Each point is reached from the start by the listed moves, each made 0, 1 or 2 times, or once backwards (-1), plus a little noise. Say if it took an odd or an even number of moves. Then give how often each move was made.
(in the rows, 128 means zero)

Moves:
(1): [149 132]
(2): [102 158]
Start: [127 136]
Points:
[ 79 162] -> even (-1, 1)
[196 114] -> odd (2, -1)
[148 142] -> odd (1, 0)

Moves:
(1): [162 161 157 129 126 121 126 127 125 129 122]
(2): [125 151 113 126 128 125 132 122 126 110 133]
(3): [124 122 140 138 135 120 121 114 136 117 126]
(4): [131 135 116 148 130 113 123 150 150 133 117]
(5): [133 124 127 124 148 136 125 130 137 129 139]
(6): [120 152 134 136 131 148 142 133 128 124 121]
(7): [129 116 130 127 133 116 159 121 135 131 138]
(8): [122 137 135 107 118 127 135 152 137 109 128]
Start: [107 131 125 117 118 136 139 157 146 146 136]
Points:
[138 173 144 129 129 113  84  73 115 103 146] -> odd (1, 2, 2, -1, 0, -1, -1, -1)
[168 205 209 107 168 172 227 133 149 143 164] -> odd (2, 0, 0, -1, 2, 2, 2, 0)
[ 76 146  52  98 132 152 153 162 146 119 166] -> odd (-1, 2, -1, 0, 1, 0, 0, 0)
[179 196 181 140 108  95 130 229 195 157  96] -> even (2, -1, 0, 2, 0, 0, 0, 1)
[ 61 157  71 166 139 128 227 192 205 135 132] -> even (-1, 1, 0, 2, 0, 2, 2, 0)
[ 85  80  73 123 136  89 151 216 216 143 148] -> odd (-1, 0, 0, 2, 1, -1, 1, 1)

Moves:
(1): [142 125 109 134 137 129 122 145 135 126 107 129 136 140 117]
(2): [127 128 122 128 127 131 137 127 111 126 129 139 119 141 124]
(3): [129 126 134 126 139 134 127 118 131 137 137 127 134 135 128]
(4): [118 133 132 139 100 125 139 131 143 143 132 143 110 131 127]
(5): [140 131 144 126 130 116 119 128 124 127 127 121 119 136 134]
(6): [117 108 124 123 145 133 130 119 151 112 122 117 107 143 118]
(7): [122 134 120 119 139 122 132 117 119 131 133 130 119 121 134]
(8): [129 143 147 120 124 121 147 144 151 130 133 115 136 134 121]
(9): [144 147 132 124 121 126 119 122 132 129 130 113 122 136 133]
(10): [161 128 130 120 123 127 116 150 133 128 139 124 123 119 131]
(11): [132 118 120 133 133 118 129 130 130 128 143 125 140 121 130]
(12): [140 128 117 139 128 136 140 137 123 117 125 142 117 123 147]
(13): [114 142 124 128 135 127 120 145 117 132 132 124 120 135 139]
(14): [136 116 120 118 130 122 130 129 125 133 136 126 129 132 147]
Start: [127 112 123 138 114 142 122 128 145 131 123 113 127 129 124]
Points:
[122  21 124 147  97 161 143  68 224 139 154 132  63 147 165] -> even (-1, -1, 2, 2, 0, 2, -1, -1, 0, 0, 0, 1, -1, 2)
[134  74 142 117 165 165 149  57 236  96 154  43 145 159 136] -> odd (-1, -1, 2, -1, -1, 2, -1, 1, 2, -1, 1, 1, -1, 1)
[ 69  80 110 139 107 123 160  16 148 126 150 141   7 171 125] -> odd (-1, 2, 0, 2, 1, 2, 2, -1, 1, -1, 1, 0, -1, 0)
[199  91  85 126 182 123  40 193  78 131 121  87 133 206 137] -> even (2, 2, 1, -1, 2, 0, -1, -1, 0, 1, 1, -1, 2, 1)

Moves:
(1): [132 128 133 135 124 128 142 141 120 131 117 132 131 121 129 124 133 133
 136 138 146 130 115 131 129 117 123]
(2): [128 130 129 133 126 130 126 130 120 124 129 140 128 120 130 126 130 138
 135 131 134 126 124 120 122 123 127]
(3): [124 134 136 133 131 141 131 120 128 126 122 122 140 123 115 131 134 129
 129 132 129 135 138 131 122 125 124]
(4): [135 128 125 132 132 124 135 135 136 132 117 126 121 125 128 127 130 127
 123 130 130 129 126 131 126 124 134]
(5): [124 127 124 114 124 121 136 141 127 121 111 139 126 124 130 128 123 122
 124 123 123 121 128 130 130 129 114]
(6): [131 138 129 132 117 135 151 125 122 103 116 139 119 128 135 125 127 111
 115 141 133 125 117 147 150 121 130]
(7): [119 114 115 131 141 126 123 122 142 132 143 139 129 122 122 135 119 138
 128 136 132 114 122 124 128 141 119]
(8): [114 129 125 106 122 127 127 138 132 135 119 123 130 129 121 112 129 137
 122 124 140 121 127 128 131 141 129]
(9): [150 125 132 140 127 128 141 129 140 133 129 124 136 121 128 132 137 133
 134 128 133 138 144 128 128 118 122]
(10): [134 120 126 123 124 115 128 131 134 123 115 124 124 138 119 134 119 139
 137 116 127 118 135 124 132 128 128]
(11): [126 130 123 125 134 121 127 133 129 119 136 126 132 123 127 128 126 137
 117 120 129 142 134 141 126 126 123]
(12): [124 133 125 145 134 124 122 143 118 126 127 130 136 121 124 114 141 125
 128 127 124 128 142 121 143 133 119]
(13): [125 127 130 122 126 127 122 123 120 130 111 125 142 122 129 130 121 107
 129 125 126 131 137 123 124 131 132]
(14): [133 117 130 126 132 126 131 120 149 123 131 115 133 129 127 128 136 113
 135 132 127 114 133 125 131 130 132]
(15): [117 132 107 132 136 129 132 133 125 118 124 128 127 125 140 121 121 138
 125 124 133 120 128 115 135 123 134]
(16): [133 123 129 130 123 138 122 126 133 116 119 112 122 127 132 136 142 138
 124 135 121 123 127 126 131 124 122]
(17): [112 138 125 134 112 118 140 116 147 126 147 118 126 140 124 119 136 117
 127 123 124 125 129 111 135 138 132]
(18): [128 129 119 115 121 118 137 127 123 129 123 123 134 124 130 116 137 127
 129 126 127 126 130 138 132 133 123]
(19): [131 122 128 130 129 124 118 132 130 128 115 137 128 133 131 136 121 112
 136 118 136 124 133 129 132 127 123]
(20): [132 131 122 133 137 123 124 125 129 130 135 118 123 122 128 131 125 134
 127 131 122 120 129 125 129 128 124]
(21): [129 130 129 130 126 125 125 132 130 121 136 137 118 130 118 126 116 137
 131 123 128 137 118 132 133 126 120]
(22): [127 140 131 118 120 130 110 131 143 134 127 127 123 141 130 148 118 137
 133 143 124 135 123 132 123 123 126]
(23): [122 139 131 121 103 120 123 128 131 129 126 120 133 132 105 124 136 128
 143 143 133 136 135 121 146 108 110]
(24): [116 120 133 142 124 138 122 122 121 114 123 126 120 122 132 119 121 130
 122 123 119 127 129 123 119 125 123]
Start: [124 121 129 132 130 124 133 118 127 138 134 128 122 123 113 126 129 128
 125 118 114 124 127 123 122 138 126]
Points:
[153 148 178 146  79 175 226 164 142 125  17 141 142  92 157 130 181  79
 115 161 158 134 121 122 108 102 128] -> even (2, 1, 1, 1, 2, 1, -1, 1, 2, -1, -1, 0, 1, 0, 0, 1, 1, -1, 0, -1, -1, 1, -1, 0)
[154   7 109  71 114  61 122 177 197 119  76 117 105  99  56 127 119 229
 164  83 183  76 127 159 138 128  14] -> even (2, 0, -1, 0, 1, -1, 2, 2, 1, 2, 2, -1, -1, 1, -1, 2, -1, 1, 2, 0, 1, -1, 1, 1)
[ 97 172  78 113 126 110 139 177 195 141 124 136 108 142  75 138 123 195
 126 169 124 140 114 122 168 112  95] -> odd (0, -1, 1, 2, 1, 0, 1, 0, 0, 0, 0, 1, -1, 0, 2, 0, 0, 0, -1, -1, 1, 2, 1, -1)
